Rows are points. Each copy is the shape, with its points in the same order, turned, moved and blurred by noise. Some copies are also mirrored. Which?
In the rows, zero is written as 128.

Shape (8 x 2):
[[161 159]
 [173 115]
 [119 118]
 [116 202]
 [150 124]
 [170 128]
 [151 196]
 [153 116]]
Copy 1:
[[139 153]
 [160 119]
 [109 107]
 [ 86 184]
 [140 118]
 [153 124]
 [117 190]
 [141 106]]
Copy 1 is: only turned
Copy 2 (8 x 2):
[[146  92]
 [ 96 106]
 [124 155]
 [204 113]
 [118 121]
 [111 102]
 [181  89]
 [110 119]]
Copy 2 is: only turned

Shape, 5 rows:
[[124 136]
 [117 200]
 [110  85]
 [115 116]
 [161  99]]
Copy 1, 5 rows:
[[117 147]
 [110 208]
 [107  96]
 [109 125]
 [155 112]]
Copy 1 is: only turned
Copy 2 (5 x 2):
[[114 140]
 [ 51 170]
 [157 129]
 [132 135]
 [130  95]]
Copy 2 is: mirrored
Copy 3 (5 x 2):
[[137 134]
 [196 170]
 [108  93]
 [128 114]
 [ 94 136]]
Copy 3 is: mirrored

Shape (9 x 3):
[[ 80 111 140]
 [149  82 128]
 [121 115 117]
 [ 92 104 101]
 [117 116 157]
 [156 151 108]
 [146 125  61]
 [108 198 171]
 [137 101 114]]
Copy 1, 9 rows:
[[ 98 136  85]
 [142  85 126]
 [138 128 111]
 [139 133  75]
 [100 123 123]
 [163 150 148]
 [200 139 110]
 [ 81 198 153]
 [149 110 117]]
Copy 1 is: only turned
Copy 2 (9 x 3):
[[ 79 133 117]
 [146  94  98]
 [129 135 101]
 [101 142  80]
 [114 115 137]
 [169 157 116]
 [163 166  63]
 [120 176 192]
 [140 123  92]]
Copy 2 is: only turned
Copy 3, 9 rows:
[[101 149 148]
 [ 87  77 129]
 [100 116 114]
 [ 76 141 114]
 [122 113 149]
 [133  98  78]
 [ 84 107  54]
 [194 149 128]
 [ 90  98 112]]
Copy 3 is: only turned

Shape (8 x 4):
[[152 134  79 101]
 [ 98 137 130 135]
 [172  99 138 106]
 [ 91 118 125 136]
 [ 95 149 150  97]
 [145 109 143 209]
 [102 145 128 103]
 [ 97  95 152 192]]
Copy 1 (8 x 4):
[[174 142  92 141]
 [109 148 115  99]
 [152 123 154 161]
 [ 95 141 109 114]
 [113 188 135 109]
 [111  60 141  86]
 [123 174 116 113]
 [ 68  88 133  98]]
Copy 1 is: mirrored
Copy 2:
[[172  95 150 132]
 [103 122 113 154]
 [137 135 192 131]
 [ 91  97 126 154]
 [123 141 127 196]
 [ 68 130 117  74]
 [129 123 121 180]
 [ 45 111 122 122]]
Copy 2 is: mirrored
Copy 3, 8 rows:
[[176 113 126 119]
 [117 162 124  86]
 [122 111 160 149]
 [111 146 131  71]
 [133 184 160  93]
 [ 58 126  82 125]
 [141 167 146  92]
 [ 49 138 109  79]]
Copy 3 is: only turned
Copy 4 (8 x 4):
[[172 124  96 103]
 [134 117 159 138]
 [110 144 103  80]
 [126  98 156 132]
 [146 135 184 105]
 [ 73 133 103 180]
 [155 125 164 113]
 [ 70  99 146 167]]
Copy 4 is: mirrored

Shape (11 x 6):
[[194  86 184 109 107 149]
 [161 167  57  94 123 120]
 [137 121 152 155 110 105]
 [106 175 156 137 117 120]
 [ 99 147 135 101 123 110]
 [100 133  77 121 148  95]
 [128  75  91 132 130 128]
 [140 150  73  97 129 156]
 [ 61 103 107 117 120 124]
 [128 132  89 186 174 106]
 [ 82 122 164  97 166 152]]
Copy 1 (11 x 6):
[[178 138 140 184 149  49]
 [102 134  87  89  81  94]
 [146 150 152 153 135 129]
 [149 128 102 154 136 169]
 [157  99 113 122 126 142]
 [122 119 127  65 128 145]
 [111 121 158 100 158  85]
 [108 121  76  98 123  92]
 [122  73 141  98 162 146]
 [115 183 136  75 163 145]
 [189  91  97 114 194 128]]
Copy 1 is: only turned
Copy 2, 11 rows:
[[ 78 205 133 110 131 154]
 [158 140  91 197 152 111]
 [100 125 127 123  79 141]
 [132 109 171 138  89 116]
 [148 129 138 129 104  82]
 [167  91  86 135 131  90]
 [109 127  64 108 145 109]
 [142 129 115 165 181 105]
 [127  97 118  99 127  65]
 [157  66  78 121 117 163]
 [146 121 173  70 145 107]]
Copy 2 is: only turned

Shape (12 x 8):
[[178 152 136 186 102  99  91 169]
 [157 145 111 151  88  54  98 138]
 [ 96 137  76  98  75 177 125 107]
 [112  93 173  92 146 157 133 113]
 [123 114 191 114 128 141 151 102]
 [140 163 124 163  84  79 121 105]
 [105 121  59 118 113 150  95  95]
 [105 154  90  82 105 136  79 125]
 [160 143 110 154 131  90 132 150]
 [ 99  77 171 122 121 140 116 122]
 [149 107 171 122 143 162 102  95]
 [ 90 121 178 138 164 165 116 113]]
Copy 1 (12 x 8):
[[167 187 110 158 167 124  87  97]
 [197 172 138 126 167 130 140  82]
 [141  70 138  99  75 160 125  95]
 [ 99 135  93 127  91 163 173 163]
 [121 155  93 108 111 160 153 183]
 [187 149 139  99 174 142 125 116]
 [136  62 149 136 117 162 146  86]
 [128 116 178 122  87 147 142  81]
 [161 150 112 136 163  95 133 113]
 [111 149  75 129 111 186 171 132]
 [116 142 114 166 116 169 142 172]
 [ 62 135 101 128 130 167 143 152]]
Copy 1 is: only turned
Copy 2 (12 x 8):
[[ 80 110 146 113 144 152 207 105]
 [106  88 124 157 165 123 197 151]
 [136 126  78 182 116 106  86  82]
 [139 129 157  99  72 122  76 134]
 [120 118 143  79  85 102  99 146]
 [ 82  76 101 126 156 117 159 136]
 [154 107  99 184 150 151  95  98]
 [159 121  90 176  96 143 138 124]
 [133 115 135 109 164 127 174 122]
 [130  93 171 118  82 126  93 120]
 [109 144 150  99  96 163  91 138]
 [145  99 140  71  77 157  93 106]]
Copy 2 is: only turned
Copy 3, 12 rows:
[[177 102 141  94  53 191 109 129]
 [165 114 119 162  57 194 122 101]
 [163 165 106 158 165 112 135 175]
 [111  94 171 118 159  85 124 108]
 [133  61 160 130 144  84 106 120]
 [169  87 101 168  89 169 112 135]
 [124 152 111 155 155 157 160 169]
 [157 161 106 140 154 142 162 115]
 [136 108 124 123  54 149 130 127]
 [114 109 169 123 161 121  87 110]
 [132  70 176 107 150 125 147 128]
 [105  73 128  78 167 106 107 125]]
Copy 3 is: only turned

Shape:
[[120 124  86 190 136 117 127 116]
 [106 148  88 170  85 142 181 135]
 [164  95 132 155 126 123 142 207]
 [ 76 130 142 142 114 138 115 117]
 [150 133 149 143 100 144 119 100]
 [127 156 161 113 108 154 104 160]
 [148 107 128 146 161 111 186 131]
 [100 120 125 167 102 100 131 118]
 [171 115 105 106 181  48 128 162]
 [178  69 105  67 159  63 120 171]
 [111 158 150  94 115 150 102 150]
 [104 115 100 169 124 160 129 110]]
Copy 1 (12 x 8):
[[171 149 114 157 112 155 105 144]
 [185 107 170 135  91 189 137 146]
 [183  85 159 181 148  91 152 133]
 [108 113 114 127 108 151 149 157]
 [125 101 133 131 169 173 121 160]
 [109 104 155 137 157 129 170 188]
 [176 121 140 134 160 135 141  85]
 [125 113 129 151 101 152 110 126]
 [151 161 170 141 166  59  92 100]
 [155 107 166 114 181  29  85 112]
 [113 114 154 115 152 118 173 189]
 [169 116  98 127 114 162 130 160]]
Copy 1 is: only turned
Copy 2, 12 rows:
[[139 130 128 118 135 183 140 126]
 [107 154  99  86  78 191 169 120]
 [115  91 134 184 109 136 206  90]
 [105 124 149 105  93 127 108 147]
 [120 150  96 131 104 106 125 112]
 [113 123 141 124  79  79 164 120]
 [ 80 159 126 175 139 163 154 104]
 [100 114 110 115 120 161 136 154]
 [ 96 115 146 161 218 132 202 114]
 [ 61  80 140 158 217 104 189  73]
 [ 99 125 167 105  96  76 155 117]
 [134 134 130 109  97 168 114  91]]
Copy 2 is: only turned
Copy 3, 12 rows:
[[156 130 150 148 130 183 144 137]
 [138  96 166 133  81 178 164  94]
 [204 125 153  95 126  96 188 107]
 [108 130 181  99 117 139 113 126]
 [103 109 155 141 157 125 136  91]
 [138 103 163  93 129  92 108  80]
 [140 169 108 114 126 152 184 108]
 [121 136 177 142 104 134 149 138]
 [191 172  66 138 117  83 145 152]
 [175 136  69 112 128  55 166 166]
 [126 109 148  85 128 104  86  96]
 [127 117 164 115 137 181 140 129]]
Copy 3 is: only turned

Shape:
[[131  98 129 161 114  87 111 108  81]
 [163 158  83 166 128  92 132 112  90]
 [156 168 123 111 144 103 117 101 154]
 [106 173 130 130 152 101 136 132 139]
 [122 173  80  91 135 151 121  97  86]
 [125 155 114  88 152 161 123 196 217]
 [151 156 133 166 127 160 144 132 193]
 [138 149 110 144  95 100 159 131 136]
 [151 124 125  96  82 151 137 127  80]
 [155 141 118  84 161 157 155 133  95]
 [144 145 111 102 144 133 121 105  75]
 [ 96  21 120 126 159  86 145 107 143]]
Copy 1, 12 rows:
[[133 169 108 164 100  75 114 116 152]
 [156 161 145 112  67 101 125 130 169]
 [113 120 120  62 104  94 107 138 146]
 [161 135 111  77 129 117 112 157 134]
 [136  74 101 116  72 142 132 140 168]
 [ 82 100 144  51 179 191 108 141  98]
 [117 115 184  66 169 107 126 143 155]
 [169 135 154 102 112 104 114 108 130]
 [122  87 129 141  89 106 162  85 135]
 [107  85 131 108  77 126 165 149 104]
 [123 106  98 120  67 109 145 145 150]
 [ 93 151 134 198 127  94  48 153  77]]
Copy 1 is: mirrored
Copy 2, 12 rows:
[[155 200 115  94 120 154 173 104 147]
 [135 165  53  82 136 128 141 130 162]
 [132 136 104 144 121 121 151 179 145]
 [111 116 113 117  82 119 148 146 164]
 [134 111  73 162 147 132 145  99 163]
 [114  60 193 121 134 101  90 170 158]
 [104 120 125  93 112 114  90 171  90]
 [154 120  98  77 114 146 142 143 135]
 [144 128 115 126 172 191 144 104 138]
 [ 82 104 109 136 175 135 167 115 153]
 [118 142  90 144 152 137 167 107 157]
 [155 172 190  88 129  85 224 103 117]]
Copy 2 is: only turned
Copy 3 (12 x 9):
[[106 143 123 108 107 195 167 150 101]
 [ 99 123 185 112 113 135 171 153  73]
 [143  85 167 105 111 112 173 149 146]
 [168  85 147 135  97 128 140 142 107]
 [136  88 182  69 132 135 121  97  97]
 [189  62 135 140 175  81  94 190 160]
 [102  82 110 136 123  69 127 175 136]
 [105 101 152 158 127 140 151 142 117]
 [104 144 148 107 161 156 121  95 133]
 [157 126 145  97 169 104 141  98 108]
 [140 128 160  75 134 143 146 108 102]
 [156  86  54 111 172 203 201 163 102]]
Copy 3 is: only turned
Copy 4 (12 x 9):
[[115 142 106 106 129 139 193 127 172]
 [124 134  64  84 119 133 143 147 129]
 [ 93 124 131 111 121 115 105 121 122]
 [142  90 136 112 103 115 141 126 107]
 [128 110  78 152 155  73 138 108 116]
 [182  77 182 141 152 145  71  66  89]
 [164 155 155 159 105 146  98 124 110]
 [152 120 110 127 103 134 126 146 164]
 [115  98  73 181 152 141 151 120 177]
 [118  88  80 165 125 125 130  65 116]
 [ 93 111  71 145 142 104 160  94 130]
 [133 154 168  93 114 117 193  41 205]]
Copy 4 is: mirrored

Shape (14 x 11):
[[183 183 156  76 204 104 125 154 155 134 120]
 [ 99 148  72 124 104 128 108 159  91 164 194]
 [182 120  97 108 174  61 153 140 132 128 178]
 [130 144 100 146 106 150 145 107 164  97 116]
 [117 169 124  76 121  67 173 140 138 152 148]
 [ 68 141 179 169 113 129 130 150 103 117 173]
 [139 138 137 174 130 119  82 138 117 100 130]
 [189 141 176 127 130 131 147 113  64  89 103]
 [137 122 105 145 114 165 147 156 137  96 183]
 [121 167 114 188 161 152 113  96 136 144 126]
 [ 96 131 112 114 119 190 151 132 109 118  69]
 [182 122  90  97 173  93 158 135 103  61 131]
 [138 104 150 163 120 164 123 127 150 155 109]
 [137  98 111  78 132 135 130 119 130  96 189]]
Copy 1, 14 rows:
[[142 130  49 167 107 163 179 167 132 101 129]
 [136 165 155  92  83 105  85 124 112 150  70]
 [180 105  42 103 124 101 123 133 110 119  94]
 [116  88 164 144 162 114 118 135  88 110 136]
 [120 141  89  78 108  89 143 168 125  88 129]
 [170 207 179 132 142  92 129 105 124 118 140]
 [138 148 132 173 159 111 133 101 115 162 112]
 [114 141  97 157 175 138 174  52 117  73 110]
 [169 114 159 146 112 103  93  99  90 106 118]
 [143 146 153 151 187 165 114 153  94 144 101]
 [107 115 199 116 131 158 176 101  80 105 128]
 [165  75  74 139 134  94 178  97  94  98  76]
 [137 136 150 132 159 171 115 101  98 141 171]
 [173  83 135 115 105 104 119  98 159 106 111]]
Copy 1 is: only turned
Copy 2 (14 x 11):
[[120 135 148 160 148  14  74 156 155 113 103]
 [197 133 108  91 132 157 122 154 120 102 116]
 [110 177 117 132 119 100  97 136 187  88 150]
 [134 101 166 137 142 139 174 138 161 156 103]
 [177 160 117 161 101  78 131  95 161 128 131]
 [172  85 165 110 103 145  99 113  95 154 168]
 [109 106 187 106 123 146  81 142 139 139 104]
 [ 68 116 175  94  94  72 150 109 112 142 126]
 [151 103 166 124 116 149 159 171 151 107 153]
 [139 100 169  95 195 123 115 148 170 177 118]
 [127 100 133 144 137 108 192 167  92 198 104]
 [ 82 145 120 115  77  93 136 160 196 128 133]
 [110 104 178 158 182 136 143 120 103 136 133]
 [122  88  96 133 101 129 153 151 155  87 144]]
Copy 2 is: only turned
